Every row gives one point. A path goes straight from each point to the next, and from the last back to the first. The post is the endless flat space through its rows: a point in 2 columns, a line in 3, a plane in 4, and so on, so that a path can go around it. Count how often the path circles the post. Going back the other way cancels.
In the rows, zero is written as 128.

Post (1 x 2):
[[117 141]]
Path (31 x 2):
[[ 82 161]
 [113 169]
 [176 168]
 [152 115]
 [107  59]
 [ 81 126]
 [ 79 178]
 [134 202]
 [162 174]
 [152 113]
 [186 110]
 [104  85]
 [ 92 124]
 [ 81 191]
 [123 171]
 [157 164]
 [203 173]
 [176  87]
 [ 69  86]
 [ 78  82]
 [ 57  93]
 [ 81 159]
 [110 202]
 [149 148]
 [171 114]
 [101  84]
 [169 104]
 [157 146]
 [164 141]
 [130 114]
 [ 63  96]]
Times around: 4

Post (3 x 4):
[[166 129 144 153]
 [186 122 126 119]
 [ 69  78 142 136]]
Path (26 x 4):
[[ 29 110 189 180]
 [177  88 141 102]
 [ 97  47 121 140]
 [174 142 141 188]
 [ 63 135 141 145]
 [152 173 152 155]
 [ 91  77 111 127]
 [169 100 124 190]
 [116 159 145 205]
 [162 120 115  38]
 [195 128 171 108]
 [131  50 147 117]
 [101  72 105 129]
 [167 175 122 192]
 [116 154 168 158]
 [ 76  75 188 118]
 [153 100 203 238]
 [143 133 140 203]
 [ 76 103 130 138]
 [165 151 139 168]
 [ 66 113 100 116]
 [ 74 147 191 179]
 [117  84 159 135]
 [122  71 127 112]
 [ 96 113 150 193]
 [183 130 115  98]]
Times around: 4

Post (7 x 8):
[[151 119 117 127  98 198 138 101]
 [121 143 166 169 156  52 183 194]
 [125 119 156 154 122 100 108 123]
 [170  80 151 111 110 129 124 130]
 [132 114 135 113 156 144  87  35]
 [145 163 171 153 154  90 131 141]
 [131 170  72 171 136 135 149 167]]
Path (24 x 8):
[[118  84 143 110 109 102 119 138]
 [110 128 179 112  76 165 108  31]
 [152 158 123 166 167  96 149 139]
 [165 144 118 160 148 109 110 174]
 [101  87  96 105 136 131  63  75]
 [121 104  66 112 126 132 133 106]
 [152 112 168 135 113  96 137 104]
 [125 120 120 160 114 161  79  60]
 [131  93 128 143 130 106  81 122]
 [ 81 116 187 125  61 129 141 129]
 [157 215 136 169 134 109 170 162]
 [161 100 154 148 145  88 129 110]
 [152  67 102 127 164  75 133 130]
 [ 91 105 145 205 109 120 151  71]
 [131 178  70 169 153 211 122 131]
 [123  91 206  89  93 123  65 114]
 [ 89 186  45 167 168 127 150 109]
 [ 69 176 140 127 113 161  85   7]
 [ 97 138 135 136  86 159  89 131]
 [126 156 220 152  95 133 129 108]
 [156 154 158 179 128 126 126  86]
 [173 155 159 163 178 115 162 164]
 [112  97 142 115 155  73 109 151]
 [101 169  89 125 123 118 125 134]]
Times around: 4

Post (10 x 11):
[[ 96 142 102 146  86 112 144 121 139 135 122]
 [132 214  95  75 109 152 229 108 138 155 103]
 [136 147 149 135  98 170 123 143 167 115 128]
 [145 158  94 164 151 175  95  93 176 140 114]
 [139 150 137 142 149 131  85  72 149 106 170]
 [161  85 136 182 156  97 132 113 199 162  63]
 [145 150 113 167 174 114  94 154 178 121 111]
 [ 90  98 136  96 126 108  89 126 124 173 159]
 [140  97 163 201 132 227 146  88  77 139 109]
 [ 77 121 143  97 120 148 166 150 168 117 152]]
Path (30 x 11):
[[104 146 112 175 106  55 178  90 155 143 107]
 [130 138  97 104 151 154 174 143 145 230 102]
 [143 147 223 168  79 132 117 137  90 148 139]
 [ 65 137 140 131  41 101 124 173  47 150 139]
 [138 107 236  72 191 177 170 114 173  80 125]
 [115 100 207 169 129 103 129  65 116 148 143]
 [113 111 155 196 106 112 165 162 138 184  74]
 [ 96  91 189 232  87 221  79  52 104  64 144]
 [148 171 116  90 139 153  82  69 196  73 161]
 [199 144 142 141 169 122  45  92 125 114 152]
 [149 184  96  90  78  82 100 123 180 170  66]
 [ 93 124 184 151 127 154 132  92 170 116 133]
 [200 122 212 132 151 107  77  66 117 192 129]
 [ 97 135  78 182  69  97 138 144 144 172  21]
 [202 193 168 110 172 148  43  38 130  88 192]
 [175 117 117 172 124 194  87 143 184  76 149]
 [113 118 118 191 133 164  87 139 239  79 198]
 [104 182  99 165  76 170 147  96 120 143 141]
 [119 190 115 142  91 140 135 173 125 165 130]
 [ 71 182 147 147 143 130 154 135 151 110 171]
 [129 170 208 142 180 139  86  53  94 100 172]
 [ 92 159 112 105 138 181 140 146 223  93  91]
 [154 166  56  94 112 120 110  89 211 162  90]
 [113  98  62 148 131  77 111 102 124 120 137]
 [ 76  87 156 161 142 125 147 208 139  49 153]
 [166 103 126 149  88 139  84 149 183 180 100]
 [171 154 106 220  90 164 109 138 121 186  87]
 [ 40 223  78 104  89 116 154 186 127 147 132]
 [ 54 110  91 184  92 181 132  53  48 148 130]
 [ 74 116 144 198  95 140 127 116  81 134  79]]
Times around: 2

Post (13 x 14):
[[158 122 143 119 122 138 138 111 105 167 124 196 114 117]
 [118 150 123  66 167  75 106 109 136  90 154 166 142 136]
 [107 113 147 164 103 110 161 110  82 136 128 122 119  74]
 [ 97 145 177 164 104 114 123 146  86 163 139 139  96 148]
 [170 186 125 113 138  42 113 128 172 123 123 143 164 138]
 [ 99 107 123 144  92 149 158 130 114 150 103 125 107 118]
 [149 107 151 150 133 153 206  89  67 184 139 153 126 144]
 [ 96 137 143  59 171  93  64 127 144 137  96 120 155 114]
 [119  96 134 161 145 122  91 110 176 115 178 181 127 126]
 [ 96 117 150 184 157 151 130 153 121 130  93 147  96  97]
 [133 157 106  89 146  80  56 133 136 100 118 134 190 133]
 [116  95 170 148 134 140 120 186 137 111 145 143 105 106]
 [115 122  93 131 146 140 135 130 103 164 177 122  90  93]]
Path (22 x 14):
[[121 124 149 101 124 130 108 138  85 158 137 188  40  69]
 [154 117 116  58  90 155 129  59 116 185 172 145 125 125]
 [142 129 111 163 129 136 155 149 112 119 164 127 169 110]
 [ 55 151 230  95 181  79  58 151 132 164 182 222  86 211]
 [124 103 134 133 134  91 129 123 155 106 102 137 122 142]
 [165  77 143  61 123 175 100 138 161 102  78 168 166 166]
 [ 45 188 144  78 105  72 134 145 147 106  85 134  98  84]
 [ 86  93 157 127 163 144 134 168 147 109 103 160 101  97]
 [126  78 134 150 130 129 123 123 135 143 144 146 100 100]
 [180  96  75 100  95 204 146 109 117 123 120 180 130 144]
 [  7  62 125 144 158 209  95 109 134 103 106  87 130 100]
 [ 50 109  89 164 155 127 122 149 145 103 195 108 104  67]
 [105  76 104 147 117 188 109  56 102 148 156 166 157 132]
 [124 180 120 155  99  47  92 100  94 103 118 144 141  97]
 [149 126 116 125 113  74  87 120 127 135 101 125 177  69]
 [ 76 127  91 162 175 121 167  83  88 149 111  92 128  53]
 [117 115 133  69 176 165 113 129 165 103  19 127 179 115]
 [163 142 110  88 149 117 130  65  88 145 192 187  96 158]
 [105 109  95  79 159 132 140 120  82 148 165 119  97  93]
 [ 68 116 104 138 122 161 100 176  91 130 156 167 106 107]
 [145  98  96  79 120 150 140  90 196 137  62 162 185  90]
 [ 67 137  86 149 122  66 164 114 146 115 151  94 132 130]]
Times around: 1

Post (17 x 18):
[[186 149  53 147 119  84 141 183 165 132 134  91 130  91 119  99  93  70]
 [135  88 113 169 202 110  62 135 121  70 116 122 170  89 146 174 122  31]
 [135 141 161 136  57  94 131 172 177 212 131 176 176 107 201 156 150  79]
 [189 144 122 113 122  76 152 115 137 128 105 153  85  74  93 154 134  93]
 [141 168 138  84  97 150 184 149 126  96 115 116 187  54  89 163 143 111]
 [173 146 139 137  86 170 102 188 159 113 124 161 145  39  81  98 158 144]
 [181 165 121 108 111 143 111  95 140  75 123  98  98 106  95 135  46 144]
 [166 142  92 122 137  73 131  95 113 104 122 147  99 111  76 197 188 165]
 [ 83 178 104 115 151 109 118 102 151 150 122 146 108 129 132  86 111 108]
 [211 145 100 143 108 119 110 171 106  81  88 141 128  84 129 126 132 135]
 [112 148  94 129 119  94 115 189 171 155 118  82 140  22 166 107  74 152]
 [179  88 149 158 145 136 133 113 156  63 176 119 137 121 173  80 137 123]
 [152  79 126 159  96 138 108  63 159 178  87 150  78 145 143 175 160 133]
 [107  83 174 126  94 123 125 174 182 141 154  64 118 126 152 127 136 143]
 [140  80  90  71 193  73 126 119 106 125 128 106 183 149 129 136 109  81]
 [ 59 144 117 108  71 104 160 113 128 127  97 210 166 107  81 143 162 115]
 [105 103 132 100 119 145 120  97  98 161 159 180 126  96 149 147 121  37]]
Path (26 x 18):
[[129 140 124 126  63 100 120 185 145 157 169 131 104 134  43 114 130  57]
 [172 160 180 145 170 105 144 124 151 155 153 192 102  87 147 107 212  84]
 [135 228  65  96  65 102 178 146  98 157  74 109 154  34 116 205 125 135]
 [107 129  91 138 167  97  65 162 136 106 130 121 146   9 178 136  98  70]
 [178 134 122 126 115 153 125 142 142 115 124 160 150  14 116 212 139  70]
 [146 145 116  76 156 124 106 220  82  87  19 111 206  82 113 131  90 156]
 [153 161 171 191 158 179 101  88  96  38 141  96 147 104 180 121 123 107]
 [202  55 100 133 114 107 155  96 133  98 121  76  88 183 103 113 142  45]
 [128 169  60 103 177 188 157  62  86  31 108 123 127  48 137  79 139  84]
 [116 127 129 144 164 134  71 156 190 131 155 142 102  49 159 129  98 120]
 [141 121 148 115 112  90 149 186 145 213 112 171 145  88 149 106 108 101]
 [174 100 146 228  92 191  86  79 197 157 140 150 129  81  79  93 149 106]
 [ 93 127 129 146 137 192  33 108 117 106 101 163 142 110 154 111 172 122]
 [183 167 114 115 117  41 151 142 207  51 139  76 104  94 106 171  93 111]
 [142 141 135 138  94 152 153 197 175 135  86 158 141 109 116 139 172 126]
 [ 73 199 144 119  80  50 236  83 171 139 143 164 189 118  93 138 126 141]
 [ 69 123  43  70 145 198 105 108  56 146  74  91 127  36  70  95  74 110]
 [181  99  61 204 173 120 127 120 122  93 113 123 241 140 124 167 137 110]
 [160 154 195 153  57 143 158 108 146  74 145 172  86  75  87 217 145 180]
 [ 51 166 179  52  51  69 215  81 155  83 110 153  93  70 169 157  81 187]
 [ 91  61 151 106 120  47 106 107 165  67 160  78  63 133  94 172 196 154]
 [174 217 177 110  87 144 105 121  98 176 106 191 116 108 169 151 160 137]
 [235 201 220 154 100  65 159 124 149  62  90 180 149  93 124 187 129 172]
 [101 154  96 148 131 168 145  95 155 138 151 175  37  91  81 110 129  90]
 [ 77 150 144 146  94  86 117  40 206  84 114 145 103 123 150 147  73 183]
 [176 101  96 173 201  63  50  95  96  52  64 197 174 136 175 132 217  92]]
Times around: 1

Post (17 x 18):
[[111 130 164 113  99 119 177 156 111  65  98 135 140 106 133 131 142 121]
 [132 148 109 118 171 119 110 144 138 161 115 126 113 147 108  95  96 142]
 [157 137  90 129 152 118 120 108 135 125 138  96 122 159 116 138 122 126]
 [165 130 109 111 143 134 109 104 130 121 163 160 186 158 106 108 114 151]
 [123 117 130 118  84 124 144 145 128  77 123 138 148  80 113 107 144  87]
 [154 168 112 161 159 108 153 115 123 152 163 142  98 128 101  70  97 114]
 [130  69 176 117  88 111 146 134 107  85 132 143 142 102 113 108 160  90]
 [157 145  89 173 175 147 117 116 146 168 147 125 115 153 161  81 118 130]
 [113 112 101 162 130 125 119 154 115  94 102 132 124 164 116 127 118 135]
 [110 130 116 149 149 132 131  82 124 149 125 131 126 124 130 120 128 144]
 [110 104 131 140 136 121 113 151 173 111 102 139 144 162 158 201  73 114]
 [116 138 156 147 106 103 104 129 111  88 104 132 147 107 128 126 147  86]
 [108 131 122 144 156 131 130 159  85 116 131 126 126 144 131 177 124 108]
 [145 106 159 137  95 162 114 161 145  92 136  99 146 156 110 168  92 121]
 [101 175  94 157 156 107 121 127 126 161 185 118 104 138 138  79 126 150]
 [100  99 141 117 158 153 110 121 170  74 113 134 150 133 113 149 117 100]
 [134 114 149 124 132 133 105 161 153  78 121 146 110 105 126 166 132 130]]
Path (27 x 18):
[[150  99 127 162  87 109 152 166 133  82 123 106 142 155  85 121  99 131]
 [137 124 145 108 168  90 143 131 103  86  73 156 151 102 111 164 138  85]
 [154 109 136 159  76 120 111 126 120 109 124  88 125 145 127 109  92 100]
 [ 98 156  91 141 120 113  97 118 108  71 183 145 164 150 161 135 142 128]
 [130 128 152 151 120 127 153 162 144 107  99 135  98 165 162 146  82 137]
 [110 128 118 218  88 121 169 182  75 135 249 131  72 119 197  91 136 147]
 [103 116 139 127 149 103  97 179  95 106 172 128 117 131 105 144 153 158]
 [ 81  97 172 136 156 152 101 126 137 129 107 154 125 114 114 156  62 118]
 [126 118 120 144 159 173  50 110 145 153 191 161 125 127 116  91 103 141]
 [175 162 136 176 143 128 185 123  46 141 170 158 100 128 141 129 155  99]
 [137 139 121 178 157 141  84 207 151 158 136 167 142 139 132 124 114 124]
 [138 164 119 167 126 113 115 147 160 128 129  98 101 140 148 141 122 146]
 [194 122 109 173  93 140 160 148 130 160 160 112 116 136 170 146 128  89]
 [124 159 111 111 135 108 113  78 140 128 113 110 140  93 191 169 185 114]
 [210 108 118 147 147 123 150 163 140 201 147 152 154 189 132  92  81 116]
 [135 149  87 115 154  91 181 114 105  92  95 157 158  87 109 161 162 125]
 [111 128 155 149 127  65 127 134 156 168  84 117 102 125 142 135 101 139]
 [115 151 154 161 137 120 113 121 134  68  82 119 112 118  85 142  92 115]
 [121 107  97  81 139  71  58  95 159 122 119 130 147 120 109 106 126  89]
 [153  79 148 145 154 123  91 153 101 157  88 186 125 169 147 178 100 126]
 [140  80 113 119 134 112 122 108 180 146 151 141 193 148 161 168 149  95]
 [108 124 153 155 139 124 144 126 144  96  78 113 115 115 128 162 119 109]
 [116 120 145 156 155 135 110 104 111 143 174 134 154 127 131 127 109 133]
 [ 75 157 113 129 128  82 121 131  74 105 122  98 120 125 157 155 152 104]
 [166 130 104 151 103 125 133 115  92 198 209 117 124 130 124  70 131 118]
 [137  93 133 157 165 135 141 122 109 109 130 125 131 163 117 130 181 111]
 [ 96 175 153  84 126 107 211 106 125  73 105 134 165 104  93 150 127 185]]
Times around: 3

Post (17 x 18):
[[149  80 109 161  90  89 129  95 161 136 122 153 124 161 191 187 127 111]
 [156  55 130 123 179 148 103 175 100 146 187 184  79 104 103  98 174  77]
 [ 89  84  93 116 107  95 180  87 117 161 129 163  93 138 142 188  91 176]
 [103 151 107 179 155 149  98  70 178  88 118  83 177 141 130 196 124 162]
 [152 118 159 132 105  98  74 121 141 121 148  84 158 173  86 108 115 146]
 [157 171 128 140 133 111  91 160 120 112 170 131 160 129 128  99 175 132]
 [134  97 122  79 122 194 138 145  99 191 171 148  48  95 131 125 153  66]
 [122 142 115 125  89 113  30 158 171  78 178 127 127 143 113  98 128 185]
 [134 101 125 162 117  72 149 121 196 167  91 156  78 147 183 184 138 185]
 [147 113 105 170 108 137 111 159 112 135 199 128 100  84  72 122 197  97]
 [160  89 117 119 135 126 135 136 135  96 145 131  75  89 114  98 160 110]
 [135 152  90 178 126 128  45 136 140 119 125 123 121 131  97  81 111 129]
 [196 111 155 164 112 153 110 119 134 154 187 193 131  87  65  74 175  94]
 [114  81 139 135 103 157 155 160 122 127 124 182 106 133 102 153 160 110]
 [ 70  94 122 152  97  77 145 112 180 133  94 146 132  90 165 212  81 160]
 [163 175 127 162 144  97  87 141 176  92 172 155 116 159  91 124 112 110]
 [170 139 124 151 125 146  59  73 135  95 101 119 152  95 107 228 121 148]]
Path (29 x 18):
[[134  83 123 171  79  35 134 132 134 238 142 108  94 115 181 204 153  77]
 [119 116  93 141 123  87 128 122  93 161 162 235 144 103 102 171  95 113]
 [161 128 114 165 113 157 165  92 151 188 172 227  88  93  46  88 110 146]
 [168 100 161 125  28 159 146  69 166 106 141 117 130 151  88 142  94 144]
 [160  72 113 125 116 151 111  76 119 113 200 103 184 116  89  98 119  79]
 [120  92 109  50 145  73 157  82  70 133 140 108 165 108 149 163 148 195]
 [136 180 124 137 184 107  44 116 212 124 158  94  78 165 138 144 165 174]
 [141  65 164 140  71  36 231  75 107 138 104 128 132 150 156 246 102 110]
 [208 134  80 141  35 220   7 168  65 120 163 208  29 118  85 189 117  74]
 [131 134  96 184 122 101  66 102 143 176 128 101 171  83  96 116  73 143]
 [101 108  98  85 124 152 135 133 187 121 131 110  43  30 116 139 143 176]
 [174  98 154  99  95  97  93 148 167 111 145 155 106 161  81 125 113 155]
 [158 105 171 126 143 100 130 156 121 118 162 193 188 157 176 196 146 101]
 [177  98  90 179 206  98 156 153 124 111 166 151 146 137 107 127 126  89]
 [156  89  75 188 133 178  70 161  95 167 145 191 125 181  96  89 176  43]
 [191 129  90 142 126  56  87 130 210 158 100 114  64  62 165 169 162 118]
 [145 102 130 177 119  89 175 136 209 113 143 167 130  33  63 191 174 171]
 [129  89 118  89  89 130 125 114 105  93 193  66 135 104  91 109 109 143]
 [195 117 207 173  92  51 207 141 180 182 132 195 133 166 182  98 151 152]
 [138 168 143 184 120 109 130 109 181 107 139 142 215  81  60 105  47 113]
 [141 135  73  61  78  94 132 185  87 123 109 118  95  82 174 158 190 136]
 [117  90 111 119 181  64 134 124 187  88 140 102  63 159 147 148 181 139]
 [136  86 117 132  32 180  46  95 104  75 148  82 140  91  76 143 169 146]
 [154 157 144  74 102  81 153 120  93  46 183 152 161 222 130 143 105 131]
 [160 135 130 197 138 156  92 158 110 121 175 170 149  75  33 117 124 152]
 [134  68 128 126 165 143 130 208 158 100 145  98 107 135  90  66 215 117]
 [109 133 150 142  49  75 152 144 153  64 145 124 185  71  38  78 147 145]
 [135 182 143 136  96 130  75  73 226  81  82 133 107 134 156  67 107  91]
 [123 168 100 144 102 128  79 134 141 102 110 100  24 108 136 132 143 146]]
Times around: 2

Post (17 x 18):
[[140 163 133 132 156 121 101 142 181 147 118 156 104 151 172  85 120 171]
 [118 160 175 139 111 124 186 126 137 126 129 116 136 176 212 147 144 162]
 [100  94 152  68 221 170 153  85  78  83 135 104 114 133 133  64 136 191]
 [151 141 162 158 104 159 153 222 163 116 143 140 102 129 129 114 134  92]
 [ 64 171 191 129 124 166 160 116 136 122 148  57 153 135 130 132  72 122]
 [156 135 107 104 133 143 142 150  66 113 138 145  87 135 156 102  73 177]
 [139 130 148 102 135 143 143 178 137 115 143 168 171 134 156  54 150 126]
 [ 55 102 116 105 119  86 178 150 149 156 165  71 145 196 114 140 120  98]
 [107 160  81  54 129 172 141 153 143 115 110 126 142 137 144 138 111 131]
 [105 155  84 174 146 132 158 160 155 130 179  89 138  99 140 159  99 209]
 [118 100 214  85 131 165 171 173 105 109 181 114 128 110 158 149  81 113]
 [ 83 129  92 159 138  52 160 104 173 132 141 145 127 117 156 128 153 157]
 [ 84  36  90 150 118 133 144 132 171  93 102 127 175 151 174  62 110 180]
 [101 133 149  75 105 123 181 170 155 150 156 117 132  91 105  89 151 136]
 [120 121  98 173 123  94 100 126 175 159 161  64 131  94 135  90 137  88]
 [202 119 168 139 124  98 128 145 114 113 137 107 142 137 148 142  84 132]
 [111 148 163 148 142  98 145 144 145 217 153 121 134 103 108 146 172  81]]
Path (27 x 18):
[[116 130 211  78 104 109 167 135 184 102 135 175 133 147 120 179 108 143]
 [ 66 137 129  68 162 106  93 170 136 125 169 154 165 158 184 129  95 172]
 [105 131 123 120  77  89 180 165 170 124  87 154 139 163 183 108 157 102]
 [145 121 192 202 183 185 193 117 117  46 158   7 168 240 183 117 104  97]
 [ 85 139  58 150  50 103 182 113 150 172 175 132 139 101 219 115 179 138]
 [ 65 151 145  92 112 130  91  88 151 139 136  80 184 186 194 146 106 116]
 [104 133 141  88 196 126  85 153 154  78 140 103 105 113 196 143 109 154]
 [145 123 108  73 146 194 103 211 142 139 118 118 130 144 137 115  99  82]
 [102 173  90 175 139  80 167 152 163 167 158 153 118 158 142  79 126 129]
 [217 147 133 106 135 108  88 108 150  88 163 145 123 122 191  77 122 131]
 [ 91 137 127 114 122 131 118 148 148 121 143 140 149 107 115  69 159 106]
 [107  69 171 124 185  64 115 235 218 246 194  91 142  75  92 156 196 149]
 [131 127 166 104 108 168 174 156  35  67 148  99  67 138 178  16 117 136]
 [ 94 128 109 146 126 200  94 174 132 146 166  66  91 116 186 162  27 155]
 [130  91 150 123  44  87 140 157 167 134 175 115 179 132 116 124  56 152]
 [ 71 148 142 119  96 109 152  74 158 114 107 142 178 154 161  87 112  64]
 [101  93  86 111 111 129 173 155 176  75  83 107 202 177 132 160  80  91]
 [ 81 146 209  93 141 141 125 129  82 141 121 183  77  95 149  78  62 103]
 [ 99 176  70 113 120 129 132 152 113 120 106 142 135 165 149 145 131 164]
 [ 89  64 134 127 145 141 181 125 152 161 134 134 169  79  88  86 212 178]
 [153  20 202  31 130  64 207 193 118 177 189 180 173 110 116  87 201  81]
 [142 109 170  72 158 138 159  84 139  80 104  32 144  87 137  95 109  83]
 [ 90 142 114  94 162 108 172 175 100  87 109 111 143 152 116 176 135 116]
 [108  87 107 151 108 122 157 202 104  82 174 133 171 154 122  68 125 180]
 [105  84 173 127 184 134 161 119 164 141 166  79 100 192  48 202  88 153]
 [142 100 104 168 216 237 148 173 195 156 143  86 144  50  57 130 120 162]
 [122 137 128 121 107 133 148  96 141 159 134 101 129  69 130  42 111 218]]
Times around: 0

Post (17 x 18):
[[148 145 171 120 132 104 103  67  78 135 169 138 126 153  93 127 119 145]
 [157 105 138 165 119 189 137 137 123 139 131 184 146 100 126  97 104 149]
 [142 111 122 171 109  83 103 145 166 179 127 125 134 152 112 160 116 118]
 [112 129 120 147 115 181 143 149 127 148 168 129 103 133 112 126 123 158]
 [123 162 136 157 142 116 110  91 126 157 103  78 113 110 132 134 106 159]
 [166  99 167 117 103 175 115 150 132 130 147 141  86 111 141 116 115 119]
 [142 143  95  99  91 102 152  67 128 137 152 112 124 146  87 170 117 151]
 [156 117 113 159 143 107 163 133 130 133 175 127 108 114 128 131 164 174]
 [200 168 128 103 149 100  54 127 131 159 139 116 180 119 136 144  98 146]
 [111 105 142  50 168 157  95 118 100 131 181 177  95  65 113  68 178 166]
 [135 123 125 120 111  69 118 166  86 123  97 106 105 148 106 120  86 189]
 [142  78  94 161 118 120 109 147  50 113 128 139  73 140 105 144 131 168]
 [ 14 141 182 156 184 108 113  73  58  70 207 143 170  84 188  76 202  97]
 [159 161 113 132  82  94 122 132 126 143  93 111 146 170  92 150 142 109]
 [186 122 153  72 174 120  93 155 119 188 101 104 185 127 140 185 107 160]
 [156  89 170 102 137 199 111 163 151 101 141 136  95  92  77 118 135 155]
 [150 105 146 160 127 153 118  97 151 150 155 100 152 172 158 107 127 163]]
Path (30 x 18):
[[153 153 154  55 124 139 160 143 136 100 201 120  97 147  99  92 108 182]
 [143 147 121 113 113 162 146  95 180 159 143 197 166  79 131 136  99 129]
 [203 107 203  73  97 205 132 155 177 145 122 117 119 136 151  83 124 177]
 [158 113 134 102  95  93  42 114 122 156 160 126 146 135 115 101  91 156]
 [118 119 151 134  91 158  83 115 123 119 226  96 155 164 158  74  57 143]
 [153 167 184 186 139 167  67  91  93 113 108 138 132 135 147  73 104  77]
 [249 180 108 130 109 155 119  51 196 129 152 141 174 158 163  41  73 176]
 [156 163 174  78 165 129  92 109  78 150  92 150 144 166  62  90 116 136]
 [102 102 116 140 136 111 136  75  61 122  99 169  98 113 107 122 120 188]
 [199 128 182  47 117  11  71 100 145 117 152 100 146 128  61 233 106 150]
 [ 99 158  42 132 107 146 105 138  64 178 137 157 130  92  54 146 142 172]
 [159 171  93 178 126 100 167 159 133 181 199  87 110  86 130 158 102 158]
 [142  40 167 106 133 140  80  70 106 134 170 170 117  66  97 116 130 151]
 [150 217 124 129 110  90  80  78  40  98 139  94 219 150 114 174 101  88]
 [185  57 116 184 117 132 128 220 120 186 146 194 137 150 174 139  61 126]
 [170  88 132 111 152 118 130 131 122 141 118 142 146 149 152 104 122 208]
 [119 111 154 173 159  97  82  86  74 139 163  81  92 132 166 194 123 148]
 [128 140 116  94  94  82 114 104 114 145 148 171 100  65 130 108 158 105]
 [151 194 142  44 114  86  56 112 115 162 128  36 183 147 123  98 117 146]
 [147  67 155 133 131 184 164  91 125 128 198 206 127  76 118 129 109 126]
 [ 75 109  33 162  92 135 120 139 125 170 123 161 134 149 135 136 110 130]
 [183 118 115 108  91 137 139 124 183 125 154 126 122 113 137 164 125 135]
 [145 203 124 173 111  74  40 106 116 169  82 109 135 148 115 186  96  58]
 [115 100 139  97 186 118  95 154  74 138 168  85  73 171 134 118 102 186]
 [124  73 186  41 168 100  71 116  74  88 125 136 121 112  58 127 115 161]
 [126 163 147 152 185  87 134 134 100 120 175 162 150  37 162 158 152  93]
 [162 129  65  80 101 143 163 147 173 103 114 126  90  87 127 209 125 150]
 [139 103 169 172 156 141  56  93 144 130 200 160 118  92 114  76 117 176]
 [147 162 146  93 113 180  87 107 129 120 170 141 113  63  57 140 139 118]
 [140 142  46  66  90 202  92 172 173 128 138  69 173 136 145 151 141  73]]
Times around: 4
